Each row is a point. Any point is a mix of the corners, with weights that add up to 1. It lies inside the corners' shape when no weight is negative. Is each point inside? If not, which corners have a negative weight?

Corners:
(1): [0.05 0.37 0.30]
(2): [ 0.03 -0.60  0.19]
(3): [ 0.25  0.56 -0.86]
(4): [-0.40 -0.48  0.06]
Points:
[0.03 0.30 0.24] -> inside
[0.05 0.25 0.11] -> inside
[-0.07 -0.25  0.15] -> inside
[-0.29 -0.10 -0.02] -> outside (2)
[ 0.02 -0.25 -0.40] -> outside (1)
[0.04 0.13 0.23] -> inside
[ 0.03 -0.38  0.03] -> inside

Corners:
(1): [ 0.25  0.09  0.44 -0.16  0.27 -0.50 -0.29  0.36  0.49 -0.57  0.01]
(2): [ 0.14 -0.31  0.09 -0.12  0.03  0.62  0.29 -0.22 -0.31 -0.37 -0.52]
(3): [ 0.45 -0.41 -0.25 -0.53  0.41 -0.48 -0.25  0.52  0.39 -0.27  0.05]
(4): [-0.22 -0.76  0.44  0.60 -0.03 -0.40 -0.20 -0.43 -0.28  0.24  0.25]
(5): [-0.28 -0.51  0.43 -0.11  0.39 -0.55  0.02  0.15 -0.52  0.20 -0.22]
(6): [-0.48 -0.21 -0.19 -0.02 -0.60 -0.23  0.19 -0.35 -0.12 -0.19 -0.68]
(7): [ 0.42  0.12 -0.19  0.27 -0.35 -0.16  0.64  0.47  0.18 -0.41 -0.25]
(8): [-0.24  0.47  0.16  0.24 -0.48  0.04  0.37  0.35  0.04 -0.40  0.34]
(9): [-0.13  0.32  0.41 -0.59 -0.18  0.51  0.85 -0.14 -0.15  0.09 -0.17]
(10): [ 0.14 -0.73  0.95  0.14 -0.26  0.23 -0.53  0.40  0.03 -0.10 -0.20]
(11): [ 0.13  0.45  0.20 -0.10  0.20  0.00  0.12  0.26  0.21  0.19  0.12]
(12): [ 0.31  0.26 -0.05 -0.18 -0.01 -0.43  0.15  0.11 -0.22 -0.06  0.21]
Points:
[ 0.13  0.22 -0.17 -0.39 -0.07  0.01  0.46  0.14  0.02 -0.52 -0.38] -> outside (4, 10, 11)
[ 0.01  0.07  0.33  0.12 -0.15 -0.07  0.17  0.12  0.01 -0.16 -0.05] -> outside (3)
[ 0.02 -0.19  0.29  0.00  0.01 -0.03  0.08  0.00 -0.09 -0.08 -0.08] -> inside
[-0.04 -0.37  0.32 -0.10  0.09 -0.45 -0.09  0.13  0.18  0.07 -0.20] -> outside (2, 8, 12)
[-0.16 -0.25  0.40 -0.05 -0.26 -0.20 -0.16  0.11  0.01 -0.03 -0.14] -> outside (2, 7)
[ 0.26  0.29  0.02 -0.33 -0.07  0.07  0.31  0.29  0.10 -0.25 -0.09] -> outside (4, 5)
[-0.01 -0.19  0.22 -0.06  0.05 -0.31  0.06  0.10 -0.21 -0.02 -0.06] -> inside

Corners:
(1): [ 0.18  0.02  0.14  0.25  0.52  0.03 -0.15  0.49 -0.29 -0.44  0.22  0.47
  0.37  0.38  0.07  0.14  0.00  0.44  0.32  0.39]
(2): [-0.37 -0.39  0.00  0.33 -0.03 -0.03 -0.05 -0.23 -0.09 -0.08  0.25  0.19
  0.23  0.03 -0.14 -0.15 -0.33  0.45 -0.47 -0.26]
(3): [-0.33  0.01 -0.25  0.09  0.28  0.08 -0.41  0.39 -0.64  0.62 -0.03  0.07
 -0.02 -0.17  0.31  0.32  0.44  0.01 -0.27  0.30]
(4): [ 0.31 -0.43  0.24 -0.04  0.11  0.35  0.07 -0.20 -0.43  0.34 -0.42 -0.14
  0.36  0.30  0.35  0.18  0.11 -0.25 -0.05 -0.41]
(5): [-0.39 -0.29  0.44  0.02  0.17 -0.34  0.20  0.28 -0.15 -0.28  0.13  0.01
  0.21 -0.20  0.13  0.25 -0.52 -0.27  0.06  0.34]
(6): [ 0.23 -0.05  0.08  0.14  0.02 -0.16 -0.07  0.11 -0.46  0.43 -0.02 -0.01
  0.18 -0.41 -0.38 -0.40 -0.12  0.18 -0.16 -0.35]
(7): [-0.55 -0.35  0.13  0.12  0.08 -0.41  0.20  0.26 -0.38 -0.04  0.03 -0.06
  0.05  0.30  0.61 -0.41 -0.64  0.65 -0.39  0.19]
(8): [-0.16  0.30 -0.30 -0.13  0.03  0.33  0.01 -0.37  0.15  0.42 -0.04 -0.38
  0.17  0.17  0.38 -0.37  0.52  0.52 -0.35 -0.07]
(9): [-0.32 -0.40  0.36 -0.17 -0.19  0.06  0.14  0.49 -0.66 -0.02 -0.34 -0.75
  0.35 -0.48  0.49  0.31 -0.53 -0.02  0.15 -0.09]
(10): [ 0.48  0.13 -0.45  0.22 -0.39  0.03 -0.31  0.13  0.06  0.04 -0.51 -0.22
 -0.33 -0.06 -0.03 -0.44 -0.55  0.60  0.28  0.03]
(11): [-0.13 -0.20  0.55  0.21 -0.09  0.44 -0.68 -0.50  0.07  0.12 -0.55  0.42
 -0.08  0.12 -0.12 -0.50  0.29  0.49  0.56  0.07]
(12): [-0.25  0.27 -0.23  0.32  0.42 -0.20 -0.36 -0.28  0.18  0.17 -0.09  0.02
  0.11  0.03  0.58  0.09 -0.23  0.48 -0.30 -0.39]
(13): [-0.15  0.00  0.51  0.25  0.14  0.14  0.36  0.44 -0.20 -0.39 -0.21 -0.16
  0.63 -0.45  0.21 -0.42 -0.05 -0.27 -0.60  0.22]
(14): [ 0.40  0.02  0.27  0.14  0.04  0.51 -0.29 -0.29 -0.10  0.09 -0.04 -0.15
 -0.31 -0.32  0.37 -0.26 -0.29 -0.22  0.23 -0.10]
(15): [-0.06 -0.06 -0.23  0.24  0.58  0.24  0.30 -0.02 -0.45 -0.43  0.31  0.02
 -0.38  0.10  0.30 -0.27  0.35 -0.03  0.16  0.00]
(16): [ 0.47 -0.16  0.21  0.19  0.33  0.05 -0.45  0.17 -0.02  0.05  0.04 -0.35
 -0.20  0.24 -0.49  0.35  0.04  0.33  0.15 -0.13]
(17): [ 0.24 -0.34  0.11  0.16  0.77  0.23  0.02 -0.16 -0.28  0.04  0.27  0.44
  0.03 -0.62  0.02 -0.30  0.62 -0.23  0.06  0.26]
(18): [-0.01 -0.24 -0.31 -0.36  0.53  0.57  0.30  0.49  0.00 -0.17 -0.37  0.31
 -0.41  0.12  0.14 -0.01 -0.59  0.81  0.51 -0.45]
(19): [ 0.21  0.20 -0.22  0.44 -0.03 -0.15 -0.08  0.21  0.12 -0.02  0.33 -0.03
 -0.22 -0.59  0.59 -0.60  0.35  0.14 -0.30  0.05]
(20): [-0.10 -0.26  0.61 -0.35 -0.16 -0.21  0.04 -0.21 -0.61 -0.18  0.45 -0.65
 -0.23 -0.72 -0.15  0.39  0.27 -0.27 -0.40 -0.07]
(21): [ 0.16 -0.31  0.11 -0.49 -0.25  0.13 -0.58 -0.09 -0.01 -0.42 -0.07 -0.63
 -0.35 -0.08  0.04 -0.30 -0.48  0.25  0.57 -0.36]
Points:
[ 0.19 -0.12  0.12  0.20  0.05  0.09 -0.30  0.12 -0.24 -0.13  0.07  0.11
 -0.32 -0.23 -0.24 -0.44  0.04  0.36  0.08  0.11] -> outside (4, 5, 8, 9, 12)
[ 0.16  0.01 -0.04  0.17  0.30 -0.04  0.03  0.06 -0.42  0.11  0.23 -0.39
 -0.07 -0.11  0.71  0.33  0.27 -0.34 -0.12  0.21] -> outside (2, 6, 11, 13, 18, 21)
[-0.07 -0.17  0.08  0.06  0.15  0.28  0.04  0.11 -0.46  0.09 -0.12  0.00
  0.09 -0.11  0.15 -0.14  0.09  0.11 -0.04  0.10] -> outside (5, 12, 16, 19, 21)
[-0.01 -0.32  0.20 -0.17 -0.10  0.15 -0.21 -0.03 -0.35  0.19 -0.16 -0.23
 -0.16 -0.14  0.00 -0.08 -0.21  0.17  0.14 -0.07] -> outside (1, 12, 13, 15, 19)
